Every row gives one point. The window is the flat piece filled in between its corners: a triangle in 3 columns, a solid with four corners in 4, and so on. A path goes straight from each point to the next, and from the last back to the first. List the points from which the path goes on through the window.

Window (4 x 4):
[+0.25 +2.55 -0.34 -0.03]
[+0.08 +1.32 +1.54 -0.41]
[+4.80 +0.09 -1.01 -1.77]
[-1.95 +1.14 +0.65 +1.74]
Path:
(1): [-0.37 +1.40 +1.52 +2.28]
(2): [+4.73 +1.35 +0.54 +0.83]
(3): [+1.93 +0.18 -1.83 -3.11]
(4): [-0.61 +0.66 +0.30 -1.42]
(5): [+1.41 +1.76 +1.50 +0.23]
(6): [-0.23 +1.92 +1.09 +2.94]
(7): [-1.43 +1.27 -0.38 -1.04]
(8): [-1.11 +0.62 +0.54 -0.49]
(9): [+0.57 +2.20 +1.81 +1.46]
(10): [+1.66 +1.64 +1.36 +0.94]
(11): [-1.14 -0.17 -1.48 -0.64]
(12): [-1.51 +1.30 -0.33 -0.54]
Through the window after points: 2, 4, 6, 8, 10, 12

Window (8 x 8):
[-0.10 -5.26 +1.65 +0.98 +0.97 -1.62 +3.88 +4.41]
[-3.13 +2.43 +2.36 -2.21 +1.09 +0.80 -2.89 -2.01]
[-2.27 +1.35 +1.87 +0.76 -0.31 -1.34 +2.37 +0.38]
[+2.08 -0.98 -1.55 -0.18 +0.04 +0.81 -1.98 +1.07]
[+1.18 +0.27 -1.41 -4.66 +1.61 -2.32 -1.91 -1.88]
[+0.06 -0.43 -0.80 -2.30 -1.72 +1.93 -0.55 -1.30]
[+0.76 +1.08 +3.97 -0.10 -0.74 +0.53 +2.15 -0.37]
[+0.13 +0.10 -0.64 -0.26 +2.59 +1.99 -0.45 -1.95]
Path:
(1): [+1.30 -0.40 -0.90 -2.99 +1.11 -0.35 +0.46 +0.29]
(2): [+0.12 +2.13 +0.35 -1.46 +0.71 +0.86 -0.07 +0.97]
(3): [-0.26 -0.95 +1.13 -0.68 +0.01 -0.56 -1.03 -1.32]
(4): [-0.02 +0.35 +0.68 -0.91 +0.24 +0.16 -2.04 -2.15]
(5): [-0.07 +4.20 -0.86 -3.96 +1.24 +1.13 -0.08 +0.19]
(6): [-0.39 +2.24 +2.13 -2.55 +1.26 +0.20 +1.42 +0.36]
(7): [-0.76 -0.45 +1.75 -0.54 -0.42 -0.55 -0.01 -2.74]
(8): [+0.26 -0.65 +0.97 -0.78 -0.29 -1.31 -0.60 -2.09]
(9): [+1.20 +2.10 +0.63 -3.59 +1.65 +0.89 +0.65 +1.72]
(10): [+0.17 +0.36 -0.48 -3.09 +0.81 -0.24 +0.32 +0.43]
(11): [+0.19 -1.21 +0.42 -0.55 +0.15 -1.68 -0.90 -1.67]
(12): [+0.14 -2.26 +0.31 -0.32 -0.06 -0.98 +0.27 -0.72]
(13): [+0.79 +0.05 +0.07 -2.06 +1.30 +1.03 +0.99 +3.64]
(14): [+0.42 +0.71 +0.09 -2.34 +1.40 -0.30 -0.16 +0.11]
(15): [-0.56 -1.15 +0.44 -0.32 +1.14 -0.94 -1.60 -2.41]
(16): [+1.10 -2.46 -1.02 +0.24 -1.00 -1.60 -1.12 -3.06]
Through the window after points: 2, 8, 10, 12

Window (11 x 11):
[-2.19 +2.03 +0.68 +0.99 -1.68 -0.26 +3.88 +0.12 -0.81 +1.03 +1.16]
[+4.53 +3.93 -2.58 -3.22 -3.04 -5.42 -1.13 +0.90 +0.76 -1.42 +1.08]
[+2.01 +1.03 +0.87 +1.65 +1.51 +0.40 -0.81 -2.60 -2.16 -0.24 -2.51]
[+0.12 -1.69 -1.45 +0.55 +1.10 +3.00 -1.65 -2.07 -1.37 -0.78 +0.87]
[-0.51 +0.14 +0.93 +1.71 -1.08 -1.63 -0.24 -2.57 +4.24 -0.30 -1.44]
[-0.54 +1.63 +1.11 -2.41 +0.24 +0.97 +0.76 +3.04 -0.65 +0.72 +1.63]
[+3.18 -0.87 -2.01 -1.66 +1.96 +3.08 +1.09 +1.57 -2.38 +0.72 +1.16]
[-0.45 -1.09 -0.56 +0.05 +0.74 +1.56 -1.36 +0.32 -0.44 +3.24 -0.06]
[-0.18 +1.11 -2.81 +1.86 +2.06 +0.45 +0.70 +0.61 -0.42 -1.35 +1.69]
[-0.21 +2.89 -1.01 -1.79 -0.43 +1.56 +0.81 +0.49 +0.37 +1.43 +0.01]
[-0.67 +0.32 -0.99 -1.46 +2.66 -1.47 +0.85 -1.92 -0.49 -0.78 -1.16]
Path:
(1): [-0.16 -0.23 -0.89 -1.54 -1.87 +0.19 +0.12 +1.29 -1.06 -1.25 -1.79]
(2): [-0.93 +0.16 -0.54 +0.66 -0.57 +0.35 -0.25 +0.65 -0.95 -0.85 -1.94]
(3): [+0.61 +1.40 -0.03 +0.16 +0.54 +0.77 +0.81 -1.36 -0.79 +0.93 +0.47]
(4): [+1.74 +1.35 -0.30 -0.52 +1.71 +1.02 -0.03 -0.27 -0.98 +1.64 +2.49]
(5): [+0.21 -0.21 -1.76 -1.36 +0.76 +1.32 +1.06 +1.73 -1.96 -0.45 -0.74]
(6): [-1.41 -0.68 -0.79 -0.17 +0.77 +0.90 +1.12 -0.33 -1.13 -0.05 -1.56]
(7): [-0.38 +1.96 +1.28 -0.25 +3.96 +0.85 +0.59 -1.96 +0.10 +1.04 +2.86]
(8): [+2.57 +2.93 -0.76 -0.24 +2.19 -1.01 -0.72 -1.52 +0.29 +0.98 +3.37]
Through the window after points: 2, 8

Window (12 x 12):
[+3.32 -1.92 +1.32 +1.77 -1.58 +1.80 +0.20 -1.57 -0.66 +1.38 -1.50 -1.20]
[-3.73 -1.23 +0.69 -1.00 -1.34 -2.75 -0.69 +3.94 +1.35 +0.54 -0.58 -0.47]
[-2.80 -1.00 -1.07 -2.30 +0.21 -2.18 -0.27 -1.18 -0.91 -0.98 -0.63 -0.48]
[+7.11 -3.97 +1.69 +0.07 +2.69 +2.41 -0.78 -1.68 +2.38 -1.61 -3.48 +1.01]
[+1.53 +3.67 -1.12 +0.77 -2.56 -0.80 +2.55 +0.88 -1.14 -0.49 +0.50 +0.66]
[+2.27 +2.73 +3.16 +0.57 -1.29 -2.13 +1.21 -0.44 +3.56 +2.37 -0.34 -0.35]
[-0.42 +0.97 -4.51 -0.10 +1.26 +2.05 -3.63 -0.91 -0.48 -2.28 +0.53 +0.34]
[+2.57 +0.95 -2.45 -0.23 -2.32 -3.48 -1.51 -0.24 -2.57 +0.72 +2.26 +1.47]
[-1.13 -0.95 +0.14 +0.31 +2.27 -1.78 -0.72 +1.91 -0.82 +1.44 -1.10 +0.86]
[-1.55 +1.02 +3.60 +1.14 -1.83 -1.11 -2.11 -1.18 -1.44 -1.62 +1.62 -0.73]
[-1.42 -1.10 +1.38 +1.08 -1.23 +0.76 +1.80 -0.64 +0.40 -0.07 +2.50 +0.04]
[-1.44 +1.25 +1.75 -3.07 +0.13 +2.12 -3.41 -0.93 -0.49 -0.81 +0.91 +0.80]
Path:
(1): [+1.15 +0.12 -0.02 -1.44 +1.32 +0.54 -1.40 +1.25 -2.05 -0.63 +2.44 -2.33]
(2): [-0.90 +0.17 -0.01 +0.66 -1.50 -0.02 -1.55 -1.91 +1.07 +0.55 -2.51 +3.27]
(3): [-2.10 +0.62 -0.39 +1.27 -1.02 -0.85 +0.34 -0.97 +0.86 +1.62 -1.84 +4.13]
(4): [+1.34 -1.16 +2.01 -0.93 -0.05 +0.13 -0.18 +0.33 -0.67 -1.48 +3.14 -4.02]
(5): [+1.01 +0.59 +1.22 +0.35 -0.77 -0.55 -1.10 +1.10 -0.09 -1.02 +2.10 -2.55]
(6): [-0.27 +0.91 +1.34 +0.58 -1.02 -0.52 -0.96 -1.61 +0.05 +0.05 -0.49 +1.01]
(7): [-0.15 -0.61 -1.51 +2.60 -2.76 -0.09 -1.62 -0.78 +0.12 -0.71 -2.13 +3.56]
(8): [+2.09 +0.66 +0.01 -1.98 +1.08 -0.36 -0.18 +0.22 +0.27 +0.94 +1.06 -1.48]
(9): [-0.09 +0.08 -0.66 -1.40 +1.10 -0.62 -0.05 +1.71 -0.81 -1.11 +1.76 -2.32]
(10): [-1.45 +0.09 +2.25 +0.91 -2.24 -0.58 +0.04 -0.67 +1.41 +0.60 -1.52 +1.38]
(11): [-0.64 -0.21 +1.07 +0.64 -1.25 +0.02 +0.33 -0.52 +0.17 +0.15 +0.87 +1.96]
(12): [-0.06 -0.26 +0.51 -0.13 -0.70 -0.16 +0.44 -0.23 +0.00 -0.10 +2.07 -1.88]
(13): [+1.63 -0.48 -1.57 -1.10 +0.58 -0.38 -0.80 +1.90 -0.66 +0.62 +1.07 -3.57]
(14): [-0.95 +0.15 +1.32 +1.04 -0.92 -1.70 +0.08 -0.44 +0.08 -0.16 -0.57 +1.26]
(15): [-0.30 +1.34 +0.58 +1.22 -1.70 +0.27 -1.07 -1.12 +1.15 -0.02 -0.70 +2.05]
(16): [+2.37 +0.44 +1.12 -0.64 +0.09 -0.77 +0.18 +1.42 -0.42 +0.45 +1.22 -1.34]
Through the window after points: 1, 3, 5, 11

Window (14 x 14):
[+0.02 +2.45 -0.06 -2.04 -1.64 +1.04 +2.00 -0.56 +0.66 +0.60 +0.77 -1.36 +1.61 +2.95]
[+0.48 +0.65 +1.47 +0.75 +2.02 -0.74 -1.89 -1.47 -2.73 -2.60 -1.05 +1.58 +3.09 +2.86]
[-0.92 +1.02 -0.70 +2.60 +1.86 +0.96 -2.46 +0.10 -2.52 +3.26 +1.21 +3.87 +3.77 -0.11]
[+0.60 +0.81 -1.14 +3.45 +0.89 -0.74 +2.58 +0.42 +2.02 +2.37 -0.05 +0.73 +1.33 +2.38]
[+1.24 +2.57 +0.99 -1.98 +2.12 +1.52 +2.10 +2.48 -0.99 +0.75 -2.21 -1.29 +1.19 +0.95]
[-1.02 -0.56 +1.40 +1.33 -1.40 +1.07 +0.18 +0.69 -2.14 -1.27 +1.53 +0.90 -1.48 -1.15]
[-0.62 -0.81 -1.49 -0.22 -4.26 -1.35 -1.26 +1.54 -0.64 -0.62 +1.55 -3.69 +1.92 +2.11]
[+2.55 +1.49 -2.24 +0.33 -0.25 +0.88 -0.45 -2.05 -0.23 -0.13 -2.63 -0.87 -0.80 -0.05]
[-3.16 +0.60 -2.06 -1.02 -1.52 -2.01 +0.59 -1.39 -0.22 -1.21 -3.82 -1.83 +1.74 -3.37]
[+1.73 -0.84 -1.63 +2.11 -1.41 +2.03 -0.36 -2.01 +1.55 -2.55 +1.57 -2.29 +0.54 +0.58]
[+0.95 -0.54 -3.15 -0.15 +2.36 +2.18 -0.50 -1.80 -1.32 -2.50 +0.03 +2.73 +0.25 +0.97]
[+1.55 -1.41 -0.97 -0.45 -2.71 -1.14 +0.70 -0.14 -0.03 +0.85 -1.60 -1.66 +2.21 -1.24]
[+1.81 +3.25 +1.91 +0.46 -1.97 +2.34 -1.07 +2.21 +3.28 +0.53 -1.45 +2.08 -0.93 -1.44]
[+1.40 +0.79 +1.56 -0.60 +1.95 -2.45 +1.99 +1.55 -0.23 +0.18 +1.49 -1.46 -0.55 -0.18]
Path:
(1): [-0.68 -1.28 +1.26 -2.06 +0.61 +0.21 -0.72 +1.14 +1.78 -0.41 -1.50 -1.66 -1.17 +1.08]
(2): [+2.45 +3.01 -1.56 +1.89 -1.44 -0.37 +2.42 -1.25 -1.53 -1.92 -0.06 -0.90 +2.30 -0.47]
(3): [+1.42 +1.48 -1.17 -0.19 +0.71 -0.59 +1.27 +0.33 -1.16 -1.09 +0.69 +1.21 +1.19 -1.21]
(4): [-0.39 -2.15 +0.63 +0.11 +0.30 +1.10 -1.04 -0.83 +0.79 +0.46 -0.87 -2.37 -1.11 +3.24]
(5): [-0.08 +0.17 -0.15 -0.91 +0.85 +0.10 -0.17 -0.20 +0.47 +0.51 -0.28 -0.46 +0.26 +1.37]
(6): [+2.10 +1.68 -1.57 +2.38 -1.48 +0.49 +2.57 +0.01 -0.63 -1.66 +1.51 +0.07 +1.83 +0.27]
(7): [+3.69 +4.69 +0.02 +0.58 -1.76 -0.51 +1.10 +0.12 -1.92 -1.35 +1.11 +0.04 +1.64 +1.36]
(8): [+0.21 -0.47 -0.01 +0.52 +0.43 +1.36 +0.17 +0.38 +0.78 +0.76 +0.47 +0.29 +0.50 +1.46]
(9): [-1.11 -3.22 +0.31 -0.28 +1.21 +1.55 -1.80 -0.86 +0.75 +0.02 -0.24 -0.39 +0.69 +0.24]
(10): [+1.30 +4.11 -1.99 -0.36 -1.54 -0.96 +1.19 +0.00 -2.18 -1.21 -1.62 -0.09 +1.24 -0.92]
(11): [+1.22 +3.37 -1.58 +0.77 -0.51 +0.27 +2.32 +0.57 -0.67 -0.19 +1.63 +0.38 +2.96 -0.40]
(12): [-0.83 -0.43 +0.85 -1.68 -0.65 +0.09 -0.19 -0.85 +0.65 +0.78 -1.28 -1.49 -0.06 +2.40]
Through the window after points: 3, 5, 11

Window (14 x 14):
[+0.93 -1.09 -3.48 +0.91 +0.64 -2.05 +0.42 -1.07 +0.67 +0.46 -1.21 +2.68 -0.32 -1.99]
[-1.77 +1.32 +2.91 +0.03 -2.47 -0.09 +0.77 -0.10 -1.34 -1.46 +0.30 +3.42 +0.40 +1.58]
[-0.28 -0.78 -2.01 +1.79 +0.60 +1.18 -0.64 -4.36 -0.55 -0.96 +0.40 +1.33 -0.64 +0.54]
[+1.27 +2.52 +0.18 -1.49 -0.66 +0.29 +1.36 +0.81 +0.71 +1.56 -0.19 -0.52 +3.74 +2.23]
[+1.40 -1.04 -0.22 -0.27 -1.38 +1.82 -1.39 -0.20 +1.43 -1.19 -2.21 +0.67 +2.70 +1.18]
[+1.52 -3.39 -0.55 +1.18 +2.45 -2.49 +1.82 -0.02 -1.02 +0.44 +0.19 +1.43 +3.54 -2.61]
[+0.30 +0.30 -1.04 +7.12 -0.91 +0.24 -1.05 +0.04 +1.92 +2.09 +2.26 -1.22 +0.10 +4.38]
[+0.71 +0.42 -2.58 +0.05 +2.65 +2.54 +3.73 +1.45 -3.49 -0.79 -0.31 -0.90 -0.53 +0.60]
[-2.31 -2.12 -0.90 +1.77 +0.23 +0.14 -1.03 -3.40 -0.17 -3.56 -1.64 -1.26 +0.01 -0.06]
[-1.23 -2.45 +0.04 -2.26 -1.30 +0.63 -0.07 +1.22 -3.81 -0.18 -1.84 -0.02 +0.27 +1.33]
[+1.28 -2.08 -0.14 +2.56 +0.28 -2.21 -1.57 -0.26 -1.46 -1.78 -1.68 +0.56 +3.74 +3.28]
[-2.14 -0.86 -1.28 +0.78 +0.51 +0.01 +2.98 +0.60 +0.15 -0.78 +3.07 +1.67 +2.21 +1.13]
[-1.75 -1.65 -1.59 -0.06 +2.79 -0.69 -2.15 +2.85 +0.82 +2.82 +1.91 +1.81 -2.77 -0.85]
[-1.87 -2.84 +1.20 -2.64 -2.25 -0.09 -2.57 -0.30 +1.70 -3.43 +2.39 +0.27 -2.78 +1.23]
Path:
(1): [-0.71 -2.17 +0.17 -0.69 +0.44 -0.05 +1.62 -0.60 -0.55 -0.45 -1.40 +1.58 -0.26 +1.54]
(2): [-0.49 -0.57 -0.97 -0.98 -0.69 +0.13 -1.48 +0.13 -1.54 -1.60 +0.67 -0.06 +1.45 -0.65]
(3): [+0.11 +0.84 -1.27 -0.95 -1.65 +0.76 -1.51 +0.76 -1.89 -0.01 +0.54 -0.05 +0.81 -0.50]
(4): [-0.66 -1.94 +0.17 -0.49 +0.27 +0.11 +0.79 +0.38 -0.69 -0.10 -1.21 +0.54 +0.87 +1.95]
(5): [+0.87 -3.08 -0.57 +0.49 +2.49 -1.55 +3.93 +0.16 +0.33 +0.32 -2.21 +1.24 -0.12 +2.00]
(6): [-0.33 -0.55 -0.99 +0.56 +0.12 +0.25 -0.67 +0.89 -1.32 -0.62 +1.13 +0.23 +1.47 -0.49]
(7): [+0.44 +1.30 -2.07 +0.72 -0.46 +2.04 -2.20 +1.99 -0.84 -2.61 +3.01 -0.12 +0.28 -0.58]
(8): [-1.21 -1.74 +0.44 +0.12 +0.12 +0.05 +0.72 -1.03 -0.01 -0.40 -0.09 +0.22 +0.33 +2.10]
(9): [-0.80 -1.67 -0.37 +1.34 +1.45 -0.88 +1.54 -1.09 -0.30 +0.07 +0.32 +1.29 +0.03 +1.33]
(10): [-1.28 -0.86 -1.75 +0.75 -0.16 -0.11 -0.80 +0.80 -1.49 -1.51 +1.57 -0.44 +1.29 -1.21]
(11): [+0.46 -0.27 -0.94 +1.72 -1.38 +0.40 -2.46 -0.56 -1.70 -0.89 +1.87 +0.44 +1.88 -0.86]
(12): [-1.31 -2.04 +0.20 +0.34 +1.19 -1.08 +1.51 -0.15 +2.03 +0.28 -1.45 +1.68 -0.26 +2.93]
Through the window after points: 3
